Each point is reached from the start by the listed moves, each made once or not at all, plus a little noise. Is the number of moves made odd or even? Then give how often each move was made.

Moves:
(1): [0.62 0.17 0.17]
(2): [-0.25  0.81  0.10]
Start: [-0.08  0.09  0.14]
Points:
[0.00 0.11 0.04] => even (0, 0)
[0.26 1.10 0.38] => even (1, 1)

Moves:
(1): [ 0.50  0.27 -0.18  0.29  0.22  0.14  0.07 -0.07 -0.28  0.00]
(2): [ 0.03  0.45  0.35 -0.17 -0.16 -0.03 -0.11  0.04 -0.19 -0.06]
(3): [ 0.28 -0.13  0.56  0.14 -0.23 -0.05 -0.04  0.25  0.05 -0.08]
(4): [-0.31  0.19 -0.16  0.57 -0.20  0.66  0.10  0.17 -0.06 -0.19]
(5): [-0.34  0.22  0.09  0.17  0.89  0.03 -0.09  0.21  0.37 -0.18]
(6): [ 0.18 -0.30 -0.18 -0.37  0.12  0.47  0.38  0.32  0.12  0.03]
(7): [-0.13  0.06  0.11  0.18 -0.13 -0.01  0.89 -0.17 -0.09  0.00]
(8): [-0.11  0.06 -0.31  0.08 -0.14 -0.56  0.15  0.61 -0.31 -0.24]
Start: [ 0.01 -0.42  0.28 -0.15  0.41  0.15  0.05 -0.03  0.22  0.04]
Points:
[-0.15 -0.50  0.19 -0.37  1.46  0.64  0.35  0.49  0.74 -0.08] => even (0, 0, 0, 0, 1, 1, 0, 0)
[ 0.12 -0.19  0.15 -0.58  0.24  0.04  0.45  0.99 -0.23 -0.22] => odd (0, 1, 0, 0, 0, 1, 0, 1)
[ 0.65  0.13  0.91 -0.10  1.25  0.66  0.25  0.75  0.27 -0.26] => odd (1, 1, 1, 0, 1, 1, 0, 0)
[-0.33 -0.38  0.73  0.49  0.85  1.23  1.33  0.77  0.61 -0.33] => odd (0, 0, 1, 1, 1, 1, 1, 0)

Moves:
(1): [ 0.22 -0.10  0.03  0.02  0.18  0.20 -0.25 -0.51 -0.19 -0.08  0.08 -0.03
  0.07 -0.58  0.10]
(2): [ 0.05 -0.19  0.92  0.17 -0.53  0.48 -0.45  0.19 -0.04 -0.02 -0.14  0.29
  0.17 -0.27 -0.48]
(3): [ 0.19  0.15  0.18 -0.02 -0.14  0.00  0.47 -0.31 -0.12 -0.06 -0.05 -0.19
  0.66 -0.37  0.31]
(4): [ 0.26  0.03  0.01  0.35  0.28 -0.64 -0.15 -0.21 -0.17 -0.39 -0.38  0.11
  0.17  0.03  0.03]
(5): [-0.23  0.32 -0.13 -0.49  0.06 -0.02 -0.20 -0.16 -0.18 -0.48  0.16 -0.33
  0.35  0.74 -0.28]
(6): [ 0.35 -0.20 -0.23  0.00 -0.15  0.43  0.24 -0.43  0.16 -0.05 -0.30  0.00
  0.35 -0.06  0.12]
(7): [ 0.22  0.34  0.06  0.02  0.19  0.86  0.71 -0.18  0.23  0.30  0.20  0.35
  0.17 -0.48 -0.08]
(8): [ 0.45 -0.18  0.25 -0.23  0.32 -0.19  0.01  0.26  0.11 -0.19  0.02  0.18
 -0.19 -0.16  0.22]
(9): [-0.23  0.21  0.03 -0.21 -0.01 -0.18  0.26 -0.11  0.82 -0.13 -0.22 -0.35
 -0.40 -0.20  0.10]
(10): [-0.11  0.14  0.27 -0.19 -0.08  0.08  0.17 -0.21  0.17  0.51 -0.41  0.06
  0.23  0.34  0.33]
(11): [-0.05  0.35  0.06  0.55 -0.82  0.41 -0.10  0.13  0.83  0.19 -0.21  0.01
 -0.02  0.40  0.64]
(12): [-0.19 -0.32 -0.29 -0.14  0.08  0.17 -0.02  0.17  0.14  0.24  0.64  0.61
  0.27 -0.21  0.13]
Start: [-0.18  0.42  0.08  0.25  0.39  0.18 -0.05  0.31 -0.10  0.09 -0.17 -0.74
 -0.46  0.03  0.58]
Points:
[ 0.44  0.57  1.33  0.58 -0.47  1.82  0.62  0.48  1.04  0.51  0.41  0.47
  0.58 -1.19  1.29] => even (0, 1, 1, 0, 0, 0, 1, 1, 0, 0, 1, 1)
[ 0.64  0.47  0.92  0.53  0.25  1.37  0.35 -0.92  0.76 -0.31 -0.94 -0.31
  0.04 -1.53  0.40] => even (1, 1, 0, 1, 0, 1, 1, 0, 1, 0, 0, 0)
[ 0.36 -0.02  0.13  0.22  1.01 -0.48 -0.09  0.49  0.03 -0.28  0.17  0.09
 -0.31 -0.34  0.92] => odd (0, 0, 0, 1, 0, 0, 0, 1, 0, 0, 0, 1)
